Every row gives one point. To make a cloud, some directions were put in groups of two or more. Within a group, all points are equally far from the middle, so they leave a hole (a ring in 2 directions, a hollow ball in 3). The other directions are filled evenly. Then the cloud was stretched, turned, moved and blurred a little. Count the holes, and give their numbers of directions, smallest first.
(in the rows, 128 means zero)

Cloud, 20 rows:
[[184  90 141]
 [ 85 139 115]
 [ 88 114 149]
 [179 173 145]
 [108 160  93]
 [154  75 111]
 [150 113  73]
 [148 164  83]
 [125  98  81]
 [137 174  92]
 [152 109 182]
 [ 98 154 100]
 [172 134 180]
 [111 101 171]
 [117  80 104]
 [173 176 110]
 [176 166 161]
 [108  79 132]
 [137 105 182]
 [163 164 171]]
Holes: 1 (3)

Cloud (29 x 4):
[[106 140 134 186]
 [147 166 105 105]
 [ 63 112 116 120]
 [158 132 185 156]
 [134 137  84  86]
 [ 64 125 125 125]
 [132 140 183 159]
 [141  62 169 112]
 [171 161 102 151]
 [ 96  64 147 121]
 [162  88 114  82]
 [141 106 133  73]
 [160  84 129  81]
 [196  87 132 124]
 [135  93  70 101]
 [126  63 166 109]
 [104 141 155 178]
 [103  60 150 127]
 [120 140 177 165]
 [ 64 113 121 119]
 [160 163  94 156]
 [157 108 188 163]
 [107 137 151 182]
 [159 133 185 155]
 [129 126 179 174]
 [118 166  74 127]
 [188 150 126 147]
 [135 124 103 187]
 [137  69 175 154]]
Holes: 2 (2, 2)

Cloud:
[[140 152 111 152  82  68]
 [190 120 113  86 152 138]
 [ 94 142 172 104  94  88]
 [110  45 128 138 123 112]
 [108  54 157 137 106 138]
 [166  77 149 129 190 126]
 [188 148 184 144 152 158]
 [ 82 109 145  81 137  83]
 [110 125 100  97 149  54]
 [140 160  70 100 153 147]
 [135 191 152 115 144 163]
 [ 85 102  92 163 174 104]
 [ 97 115 130  83 191 131]
 [185 146 113 166 174 115]
 [158 148 187  99 164 108]
 [ 89  67 123 108 107 161]
 [110 134  62 103 100 131]
 [125  89 189 170 108 111]
 [125  56  96 155 113 110]
 [105 168  97 135  79 117]
 [149  98 186 135  89  93]
 [142 129 117 193 186 151]
 [ 82 123 166  89 136  88]
 [117 185 148 119 151 176]
 [121 130 140  70  99 161]
 [163 112 177 133  75 130]
 [108 106 103  76  95  91]
 [143 116 125 195 138  74]
 [109 115  71  86 120 160]
 [174 138 156  76 146 152]
 [ 88 144 148 114  84 164]
 [ 96 156 127 173 182 156]
 [112  98 161 159  94 187]
 [155 138 159 164  71 106]
 [ 95 112 103  98 196 126]
 [ 86 141 163 173 173 143]
 [112 133  96 173 191 157]
 [135 159 158 110  73 136]
 [164 121 169 165 134 202]
 [111 171 149 118 140 194]
 [103 111 147  78 113  72]
 [138  61 169 138 102 112]
 [ 96 101 101 193 107 120]
 [154 102 100 162 101  67]
 [165  89  87 159  96 120]
 [ 78 102 156 102 176 123]
 [135 148 162  99  74 133]
 [116 114  78 172 115 180]]
Holes: 3 (2, 2, 2)
